Each row is a point. A path goes straight from each point to the next, and from the last back to the first. The post is the endless flat space through its rows: a point in 2 columns, a line in 3, a plane in 4, and so on, so that a path can go around it. How many times does the path go around the post? Going back the other way cancels.
In the rows, zero is written as 128.

Post, one row:
[[112 121]]
Path:
[[ 45 146]
 [ 58  88]
 [107  83]
 [105  56]
 [ 84  79]
 [137  56]
 [184 101]
 [160 156]
 [ 96 183]
 [ 79 133]
 [ 92 112]
 [ 54 169]
 [118 163]
 [171 146]
 [147 107]
 [123  98]
 [ 95  97]]
Times around: 0

Post (7 x 8):
[[131 121 122 160 234 127  96 152]
 [126  99 213  87 133 107 121  73]
 [155 105 177  85 196  80 145 123]
 [157 143 120 163  55 124 121 105]
 [150 111  92  55  80 123 106 197]
 [168 173 176  84 151 180 183 136]
 [167 121  60 108  85 141  96 125]]
Path, 25 rows:
[[193  90  93  99 127 148  73 190]
 [165 148 183  60 127 128 146 126]
 [122 164 145  34 105 132 127 154]
 [ 87  91  75 142 114 125  90 137]
 [161 105 178 126 213 182 202  67]
 [192 103 164 212 188  83 124 143]
 [159 129 249  62 132  91  95  81]
 [167 178  81 120 161 149 107 131]
 [155 149  62 135 100  84 162  74]
 [114  83 207  81 101  75 139 110]
 [147  89  94 118 118 168  77 150]
 [194 157 170 149 166 170 117 142]
 [148 189 136 174  63 113 103 158]
 [156 172 109 132 107  23 154 137]
 [145 138 105 115 198 117 167 138]
 [116 149  79 122 230 134  81 116]
 [120 151 122 104 142 160  41 153]
 [198 118 149 132 163  89  91 172]
 [151 108 127 139  66 156 114  83]
 [ 93 114 109 139 177 158 104 221]
 [ 83 106 176  84 169  86 114  95]
 [151 117 112  84 140  78  90 141]
 [197 141 146  58 180 129 154 109]
 [187 104 155 122  90 163 126 158]
 [197 125 127 127 206 136 168 102]]
Times around: 1

Post (13 x 14):
[[112 101 102 135  83  98 126  77 191  80  66 105 118 112]
 [140 127 131 181 102 114  96 138 113  94 190  95 154 135]
 [111 131  92 177 138  91 175 129 158 128 103 137 118 151]
 [123 116  86 145 120 105 140 106 130   7 116 121 100 107]
 [105 110 133 134 128 114  73 106 170  55 161 144 154 165]
 [135 135  88 110 136 138 160 184 168 139  90 172 138 167]
 [209 115 145 151  96  47 110 132 163 115 121 107 156 102]
 [ 69 123  98 146 100 126 109 194 157 121 141 172  93 185]
 [167  81 155 149 149 132 188 118 108 112 128 168 138 124]
 [121 147 106  98 113 111  81 125  86 116 160 143 156 161]
 [104 130 150 157 113  58 175 155 166 193 179 117 171 119]
 [183  92 111 164 142  90 123 170 183 139 112 135 130  85]
 [138 134 132  83 187 158 117 129  90  51 121 136 108 170]]
Path, 10 rows:
[[143 128 111 137 143 155 155 133 172 106  97 141 124 149]
 [ 87 131  83 130  78 113  45 177 106  81 168 190  98 121]
 [144 139  86 149 165  91 121 169 110 118 149 168 181  97]
 [102  95 103 155 107  91 159 158 148 145 163 195 175 100]
 [103 122 125 151 119 135 125  81 140  99 106 127 126 117]
 [144 171 125  93 213 111 107 122 142 117  72 135  99 197]
 [142 147 124 128 119  77 102 112  91 110 119 135 132  81]
 [ 81 133 133 138 130  66 122 174  75  98 173 138 115 163]
 [137  45 110  87 101 101 104 103 166  80 114 148 169 124]
 [137 114 117 121  96  61 126 110 202  80 136  95 141 137]]
Times around: 1
